Rows are points. A path goes straight from each point to the next, and from the last back to the first. The post is the endless flat space through its rows: a point in 2 columns, a line in 3, a plane in 4, and so on, so that a path can go around it. How many times does the path go around the post? Going back the other way cancels.

Post (1 x 2):
-1, -8
Path, 30 rows:
8, -37
16, -4
1, 6
-20, 10
-32, 23
-38, -15
-5, -60
41, -11
17, 30
-14, 16
-30, -23
-2, -22
-28, -29
-9, -36
23, -29
35, 8
15, 2
13, -16
41, 12
-6, 15
-21, 30
-13, 14
-46, -27
12, -53
41, -21
9, 10
-15, 39
-8, 28
-35, 18
-14, -30
Times around: 4

Post, 2 rows:
23, -3, -11
-13, 4, -8
Path (23 x 3):
-17, 42, -30
-39, 32, 12
-33, -11, 9
-15, -11, -17
39, 2, -25
27, 35, -5
-24, -10, 22
-31, -8, -4
-18, 12, -26
3, -12, -16
42, -13, -32
-17, 19, -27
60, 13, -24
7, 29, -16
-12, 17, 17
23, -40, -12
25, -8, -41
13, 28, -31
-25, 17, 10
29, 38, -26
-2, 0, -28
5, 14, -38
42, -8, -26
Times around: 3

Post:
-19, -9, -4, 3, -13, 11
-17, -6, 6, 18, -6, 32
-30, 35, -10, -3, 12, -25
35, 2, 9, -17, 8, -32
11, 15, 1, -20, 3, -14
Path:
8, -20, -3, -16, 13, -42
10, 23, -4, -8, 20, -41
-60, 27, -36, 0, -22, -7
3, 15, 2, -5, -12, -1
18, 19, 32, 1, 12, -15
26, 6, 22, 1, 21, 3
-17, 2, -25, -4, 10, -11
2, 8, -13, 15, 6, -23
0, 26, 10, 34, -6, 33
-1, -15, 7, -17, -14, -22
-7, 23, 27, 12, 22, 50
-30, 3, -28, -44, -28, 16
-8, 6, -21, 23, -2, -18
-36, 1, -15, -4, -28, -11
7, 13, -7, -47, -14, -27
-49, -17, -1, 13, -16, 59
11, -11, 7, 17, 9, 10
12, 16, 0, 7, 18, -47
-21, 41, -3, 10, 3, 18
-29, 36, 11, 23, 30, -46
-44, 19, -20, -51, -4, -35
-9, 14, 4, 1, 18, 29
-17, 11, -5, 44, 17, -7
-25, -5, -26, -1, -36, -15
-49, 47, -4, 3, 9, -30
-32, -21, -16, -29, -26, -23
Times around: 5

Post:
-5, -8, 7, -1, 29, -22, 20, -16
14, 19, 4, 23, 4, 10, 3, -12
1, -11, -7, 9, -9, -6, -5, -14
16, 10, -12, 7, -5, 13, -10, 10
-1, -12, 16, -4, -6, -30, 1, -15
7, -30, -1, -29, -10, 14, -12, 10
0, -11, -4, -18, -3, 31, 3, 24
Path, 29 rows:
3, 0, 2, -2, 17, 16, -2, -18
-4, 11, 10, -1, 60, -6, 42, -22
19, 23, 2, 19, -24, -22, -4, -29
7, -12, -12, -7, -6, -11, 0, 18
-8, -6, 23, 14, 15, 13, 16, 8
2, -13, 7, 4, 23, -24, -5, -14
-6, -5, 8, -2, 19, -16, 21, 8
1, -15, 10, -8, 1, -22, 12, -11
-7, -17, 1, -16, -9, 4, 11, -25
17, -9, 11, -18, 4, 13, -12, -8
2, -7, -13, -13, 15, 6, -13, 22
11, -8, 15, -2, -11, 27, -3, 12
18, -5, 4, 14, -5, 2, 6, 0
1, -5, 13, -11, -31, 5, -2, 5
-1, -5, -14, -12, -25, 30, -8, -8
-9, -11, 15, 29, -5, -21, -11, -46
-10, -2, 32, 10, -17, -4, 9, -6
14, -11, 13, 4, -5, 14, 0, 9
4, -3, -4, 5, -24, 8, -3, -4
15, 5, -26, -5, 26, -3, 2, -10
-5, -7, 5, -3, -24, 0, -14, 3
35, -20, 24, -9, -5, 0, -40, -9
-5, -11, -25, 24, -22, -6, -12, 3
0, 9, -19, 21, 38, 12, -1, 18
-4, 13, 32, -28, -23, 31, -3, 33
-2, 2, -2, -26, -2, 8, 12, -3
24, 0, 27, -17, 20, -4, 20, -14
5, -37, 10, 11, -23, -5, -10, -18
9, -21, -25, 2, -6, -18, -27, -2
Times around: 1
